Each wall is flat, endless, passes through zero and stands at right angles to its row. A trip goes straight from one point to another. List the walls that it crosses, first one first.

Walls:
(1): [ 0.17 -1.03]
(2): [-0.43 -0.70]
(3): [0.13 3.91]
(4): [-1.19  0.30]
(5): [-0.14 -0.69]
(6): [-1.07  2.73]
Trips:
[ 1.68 -2.65] to [-0.84 -1.11] => 4
[0.95 1.53] to [-1.95 -0.47] => 4, 2, 5, 3, 1
[ 1.75 -1.22] to [-0.30 -3.01] => none
[-0.25 -1.71] to [-1.31  1.15] => 4, 6, 1, 3, 5, 2

Walls:
(1): [ 1.77  2.91  0.32 -3.43  2.92  1.34  0.48  2.05 -4.23]
(2): [ 0.39  2.13  0.13 -0.50 -0.70  0.89 -2.27  0.54  0.67]
(3): [-1.03  3.92  0.44 -0.64  0.57 -2.88  2.78  0.87 -2.03]
(4): [-0.08  0.95 -0.75 -0.92  0.74 -2.83  0.10  0.17  0.76]
(5): [ 2.45  2.25 -0.31 -2.86 -0.25  0.35 -2.31 -2.12  1.44]
(6): [ 2.28 -0.72 -0.84 -2.26  2.85  2.85 -2.29 -3.13 -1.03]
Trips:
[-0.67 -1.18 -2.62  0.85  2.46 -3.26 -0.19  0.26 -0.04] to [ 1.37 -3.96 -1.65  0.01  1.42  1.94 -1.85 -2.27 -3.48] => 6, 3, 1, 4
[ 0.68  1.66 -2.13 -0.26 -0.01 -2.88 -4.43 -0.57  2.08] to [ 3.47  0.26 -2.01  2.31  1.88  1.79  0.31 -0.69 -0.97] => 1, 4, 2
[ 0.81  0.25  1.08  1.09 -0.63  1.24 -0.81  0.55 -1.10] to [-1.12 -0.18  1.69  1.99  3.70  1.06 -1.83 -1.65  0.75] => 1
[-1.80  2.22 -3.96 -1.01 -1.15  1.77 -0.37  0.21 -2.48] to [ 1.52  3.07 -1.91 -3.54 -1.18 -2.52 -3.44 -0.33  1.96] => 4
[-0.11  0.49 -0.94 -1.24  2.08  0.83 -0.62  0.90 -0.25] to [ 0.78 -0.17 -0.51 -1.29 -0.62 -0.37  0.50  3.78  1.80] => 6, 5
[-0.13 -3.14  1.91  0.85 -0.51  0.55  0.87 -2.81 -1.15] to [-0.62  2.61  1.32  1.87  0.08 -0.47  0.07 -2.60  0.45] => 3, 5, 6, 2, 4

Walls:
(1): [-4.09  1.20 -3.26 -1.56  5.26  1.22 -0.24  0.61 -1.57  0.39  3.06 -0.61
 -2.00 -2.07 -2.92 -0.77  1.70 -3.48  1.92 -1.36 -0.91 -0.80 -0.15 -0.57]
(2): [ 1.14 -0.82  0.99 -0.45  3.08 -0.02 -0.75  0.02  0.83 -0.20  0.43 -1.07
 -0.26  2.01 -0.35  3.22 -0.19 -2.99  1.96 -0.63  2.97 -0.32  1.05 -0.57]
(3): [ 0.52  1.10  1.30  3.41  1.25  1.20  0.38  0.01 -0.53 -1.59 -0.07  0.54
  0.90 -1.46 -2.10 -0.82  1.02 -0.52 -2.75  1.39  3.08  1.39  2.10  1.51]
(4): [ 1.63  0.05  1.33  1.48  1.73  0.33 -0.11  1.32  3.83 -1.24 -0.54 -0.86
  0.52  1.60  0.47 -2.97  0.51  1.86 -0.49 -0.86  0.47 -1.47 -1.81 -1.45]
(5): [-0.62 -1.16 -2.10  2.15  1.06  0.41  3.28  0.37  0.03  1.31  3.39  1.15
  0.08 -0.05  1.93 -0.41  0.02 -1.95 -2.14 -2.30  1.73 -1.27 -1.55  5.52]
Trips:
[ 1.16 -0.09  0.03 -3.88 -0.63 -0.46  2.26  1.38 -0.40  1.19  1.05  2.20
  0.87 -1.86  1.41 -2.03 -1.54 -0.78 -1.68 -2.65  0.25 -3.37  0.94 -1.63] to [-2.36  1.14 -1.70 -0.62  0.94 -3.28  1.38  0.08  2.12  1.20  1.92  1.93
 -1.55  3.08 -0.46  0.03 -0.65  0.70 -3.32  0.45  1.08  1.20 -2.01 -0.57] => none
[ 2.07 -0.19  1.63  0.43 -1.11 -0.46  0.14 -2.66 -3.42 -1.17 -3.43 -2.84
  0.88 -0.80  0.66  4.44  0.95 -0.91 -0.68 -1.91 -0.37  0.31  0.70 -1.00] to [ 1.85  0.16 -1.82 -1.77  1.47  0.44 -0.61  1.85 -0.60  2.17  2.73  4.23
 -1.17  0.54 -0.38  1.16  1.94 -0.73  0.62 -0.60  0.92 -0.59 -0.91 -0.61] => 3, 1, 5
[ 3.44 -0.98 -1.81  1.43  0.22 -2.72 -1.62 -2.40  1.19 -1.36 -0.49  0.07
  0.92  0.23 -2.60 -2.18  0.22 -0.08 -1.95  1.87  3.68 -0.57 -1.87 -1.13] to [ 0.89 -1.03  1.66  2.04 -1.88 -1.37  0.28 -1.16 -0.83 -0.40  2.33 -0.23
  0.28  1.11 -2.36  0.41 -2.43  1.04 -1.81  1.19  0.78 -2.68 -3.78 -1.36] => 2, 5
[ 3.16  2.52  0.24 -4.10 -1.25 -0.31  1.04  1.10  0.04 -1.72 -2.41 -0.35
  1.00 -0.15 -0.82  3.21  0.40 -2.23  2.35 -0.76  0.85 -0.16 -1.77  0.31] to [-0.19 -1.05 -3.72  0.11 -0.31  0.93  3.11  0.44 -0.37 -2.94  0.91 -1.86
 -0.59 -3.40  0.51  0.43 -2.34  0.44  0.02 -1.69 -0.72 -0.13  0.08  0.30] => 1, 5, 2
[-0.94 -3.10 -1.79  3.04  0.87  2.02  2.10  0.84  1.83  1.44 -2.51 -3.76
  0.35  0.37 -0.93  0.69 -1.85  3.43  2.38  0.92 -1.34  2.61  3.41 -2.28] to [ 0.81 -0.44 -2.74 -0.36  0.52  0.18  0.62  0.59  1.03 -3.20 -1.80 -0.53
 -0.06 -1.38 -0.62  2.61  1.18 -2.55 -2.00  2.08  0.02  2.20  0.88 -1.54] => 3, 4, 1
[-0.47  1.47 -0.15  2.58  1.83  0.46 -5.49  0.35 -0.45 -1.52  2.07  0.63
  2.31  0.51  0.76 -0.75 -0.47 -1.50 -1.22  0.45  1.28 -1.58 -1.29 -3.88] to [ 0.28 -0.87 -1.70  1.44  0.29 -2.70  2.44 -1.04 -0.13 -2.35 -1.75 -1.78
  0.80 -1.87  2.09 -0.93 -3.41 -0.56 -3.09  1.89  1.54 -2.80 -3.12  1.54] => 5, 1, 2
